Each row of a before or after table is a point. The points were changed in one or more steps. Then noise was added and the rows were shuffled. The steps act on columns, c1 being the first. Name the steps. A step turns or swaps two columns, mirrors them in a line or flattens them onto one, adds a multiple of one to another, or multiplies or shifts one. Angles are multiples of 10 degrees, from the lower column toward the higher: turns from -170 to 170, lines from 10 to 170 but not 90. Use the fewest steps. Two steps may share a column if one is a turn and the other turns, adds or multiplies; they go together, in the order done. Otherwise the lowest column goes first.

Before, 13 rows:
[[ -7  24  14]
 [ -7  35  10]
 [ -5  18 -16]
 [-26   7  -3]
 [-21 -16  -9]
 [  8  32  10]
 [-10  -9  11]
 [-15  27  39]
 [-12   5 -19]
 [-25   9  27]
 [  1   5  -5]
 [-37 -16 -15]
 [-35  21  14]]
After:
[[ -8 -16  16]
 [-41  -4   7]
 [-19 -17   6]
 [-23  41  26]
 [-39  27  11]
 [-60 -15 -16]
 [-12  10  36]
 [  1  -6   7]
 [-34 -10 -17]
 [-54  12  17]
 [-11  14  21]
 [ 13   8  32]
 [-15   8  -8]]
Steps: multiply c1 by 1.6; swap c2 and c3

Before:
[[ -1   9 -17  21 -15   6]
 [ 15  -4 -13  13 -11   3]
 [ -1   0  -6 -14 -19 -10]
 [ -3 -13  -4  15 -17 -13]
 [  6  10  -9   9  -9 -21]
 [  3   1  60   4 -12   9]
 [ -8   6  29  17 -17   8]
 [ -8  -6 -18   1  24  14]]
After (8 x 6):
[[ 28  56   8  11 -16 -16]
 [ -9  59  -4 -19  -8 -11]
 [-11  46 -16   5 -12 -12]
 [ 60  52  -4   9 -12  -3]
 [-16  58   3  10 -15 -21]
 [-18  45   8  13  25   3]
 [ -6  50   0 -11 -19  12]
 [ -3  37   4 -10 -16 -18]]
Steps: turn c1 and c3 by -90 degrees; shift c2 by 50; turn c4 and c6 by -80 degrees

Before (11 x 11):
[[ 28 -22 -21  16  24  19  42 -15 -22   8  16]
 [ -4  -7 -32  43   1  53  -1  22 -22  15  23]
 [ 14  -2  11   6   2  -9  12   1 -18  26  37]
 [ -5 -31  17  60  22  47  -2  26 -29   8  -3]
 [ 36  15  28  -2 -41   4 -26 -11  19 -53   0]
 [ 23 -32   9   4 -36  -6 -14  10  41 -28   8]
 [ 16  12   0  10  22   7  13 -13  31  15  10]
 [-14 -32   3  29  -2  54   0 -21 -19  25  13]
 [ -4   8  12  17 -55 -12  20  -2  25 -34 -13]
 [ 25   1   4  42 -48 -31 -20 -27  30 -34  -1]
 [-38 -29 -12  39  34  41  -1   4 -30 -10  30]]
After:
[[ -6 -42  16  60  23  14  -9   9  55   7  -4]
 [ 17  -1   7   9   5  20  10   0  -1  25  36]
 [-12 -17  -4  29  -4  -1   4 -37  53  26  13]
 [ -1 -17 -35  43   2   5  -3  17  58  17  21]
 [  0   4  11  16 -54 -17  19   1 -15 -31 -14]
 [-38 -27 -10  37  34  13   1 -11  49 -14  30]
 [ 28 -11 -21  12  20  13  50 -24  24   8  17]
 [ 18  19  -2  10  21 -34  16  -8  -4  15   9]
 [ 24 -32   4   3 -38 -42 -19  -9 -18 -26   7]
 [ 26  16   2  42 -50 -16  -9 -20 -38 -32  -2]
 [ 39  16  27   2 -41 -18 -24  -5  -5 -56  -2]]
Steps: add -0.3 times c8 to c7; turn c2 and c8 by 30 degrees; turn c6 and c9 by 110 degrees

Before (9 x 14):
[[-51   5 -12  37   5  32  25 -12 -12 -14 -26   2  -4 -14]
 [ 55  22  10 -12 -59  19 -41 -12 -12  20  12 -51  40   9]
 [-28  23 -22  10  -1   2  -3 -11 -14   7 -16 -18 -32   7]
 [  5   0  28 -25  -1   9   4   2   5 -47  50 -51  -7   3]
 [-47  -8   2  19  11  10  -6 -24  20   9 -28  -4  -3   9]
 [-12   1 -14  21  11  16  37 -18  -3  12 -24  -2  -5  24]
 [-20  28 -13  41  37   8   0 -33  15   9  -9  -6  -9 -16]
 [  4   4  -6 -32  -7 -10  -7   8  -1 -36  38 -27  37   5]
 [ 27  38  29 -30  -7  20 -35 -21 -26  12   8 -21  21   7]]
After:
[[-23  25 -12  47 -22   3  -4  35  10  10  25  -4  -8 -18]
 [ 55  28  -4 -59 -38  23 -42  22 -15  16  -6 -52  39  10]
 [  8   4  16 -10  32  18   3  16   5 -47 -49 -53  -6   7]
 [  7   6   0 -16   1 -10  -3   1  -3 -34 -36 -28  36   3]
 [-51  -6  -3  19 -12  13 -12  18  18  10  37  -4  -6   9]
 [-11  -1 -11  16 -12  13  39  17   0   9  33  -3  -7  22]
 [-45   7 -25  17 -32  23  24   7 -12 -16  33   0  -1 -13]
 [ 29  41   7 -16  13  27 -41  29 -24  15   2 -25  17   8]
 [-28  21 -12   4  16  -5   1  12  -8  10  20 -20 -27   1]]
Steps: multiply c3 by 0.7; turn c3 and c6 by 30 degrees; turn c4 and c5 by -70 degrees; add -0.7 times c13 to c5; multiply c8 by 1.3; turn c8 and c11 by -160 degrees

Before (13 x 24):
[[  3  15 -13  -5  15  32   4 -29  21 -17  -3  -1 -16   3 -28   1  -7  16
   -2 -14 -22 -19  25  17]
 [ 35  -2 -12  -7  -5  13  -6 -19  22   4  21  -5 -12   9  -5 -25  -9  15
  -24   2 -15 -21 -10   8]
 [ -1  -8  17  20   5  22  13 -10   6   0 -12   8 -15   4   4 -43 -25   6
   -4 -15 -25 -12  -4   6]
 [ -3   7  10  40 -19   7 -21  23 -16 -40  -5  26  38  -3 -34 -24  25 -42
   21 -14  37 -25 -26  11]
 [ 10  -1 -15   4   9  15  18  10  12 -10   6 -23  -1  -8  -4 -18 -28   9
  -35 -24  -6 -23  13 -12]
 [ 30   0 -22 -19  11  32  14  -2 -17  -6 -11   0  12   2  -7   4 -33  -5
  -14   5 -33   4  -3  13]
 [  9  22  29   2 -16 -22  13   8   6 -39 -32  25  -7 -18  17 -45  21  -5
   30 -35   3   3  -2 -16]
 [-16  35  15  -1 -18 -12  14   1 -29 -19 -12  12  -2  16  13 -39   5  -3
    0 -13 -40  19  15 -37]
 [ 12  -6 -22 -11  12 -17  24  -9 -11   8   5   6 -11   4 -34   2 -22   4
  -16 -21 -41  -5   7  23]
 [  2  21  -3 -14   6 -11  19 -39 -41 -17 -17  -9 -32   8  14 -12 -30  12
  -29 -16 -26  21   3   4]
 [  4 -10 -12  31 -53  21 -31  30 -31 -26   6  54  21 -36 -17  -3  11 -32
   11 -24  18 -34 -12  20]
 [-11 -37 -11  19 -33  -5 -32  22 -29 -56  19  27  35 -36  -8 -10 -10 -39
   -3   5  -8  -1 -10  22]
 [ -9   9  36 -14   7 -16   0  -2 -20 -17 -24  32  -1  17  23 -45  19 -11
    7 -47   8  29  30 -33]]
After:
[[-16   1  16  -1  35  -1  14   0  15 -19  36  12  29  17  23 -39  13  -4
    2   8  29  20  15 -38]
 [  0  15  16  20  -8  -2  10 -10  -8   1  -3   7  14   3  14 -43 -16   5
   -5 -15  33 -13  -4   5]
 [  3  -1 -11  -7 -22  -4   3 -29 -17 -16  14  -2   0   2 -17   1   4  15
   -1 -25  34 -18  23  18]
 [-11  -5 -11  19  22  23 -32  22  38 -56 -41  27  -2 -35   1 -11   0 -38
   -2  22   4  -1  -9  22]
 [  4   7  -3 -15  17 -18  20 -38  -7 -16  26 -10  51   9  25 -11 -18  12
  -26  15  17  22   2   3]
 [ 31  10 -22 -22 -15  -4  15  -2  15  -7   4   0   4   2   5   5 -21  -5
  -14  14  44   3  -4  14]
 [ 34 -21 -11  -7  -1   5  -6 -19 -21   3 -10  -4  -9   9   5 -24   1  15
  -23 -11  17 -20  -8  10]
 [ 10  24  29   4  22   4  12  10   1 -40  32  25  19 -19  29 -47  30  -6
   32 -32 -12   4  -3 -15]
 [ 12  -2 -22 -12  23 -29  25  -9   2   9  -8   5  25   3 -24   2 -11   5
  -16  -8  28  -6   7  23]
 [-10  19  35 -15   6 -10   1  -2  21 -17  18  33  40  18  35 -45  30  -9
    7 -22 -16  29  33 -31]
 [  1  -1 -14  30   4  59 -30  29  37 -26  -9  53  23 -36  -8  -3  21 -34
   12   1  -3 -33 -12  19]
 [  8  -4 -13   5 -13  -2  17   9   3  -8  -4 -23   5  -7   6 -17 -16  10
  -35 -26  14 -23  12 -10]
 [ -3   0  10  39 -12  30 -20  25  44 -39   5  26  -2  -1 -26 -25  35 -43
   22   0 -28 -25 -26  12]]
Steps: turn c2 and c11 by 110 degrees; turn c6 and c21 by 150 degrees; turn c5 and c6 by -120 degrees; turn c9 and c20 by -40 degrees; turn c9 and c13 by -120 degrees; shift c15 by 10; shift c17 by 10
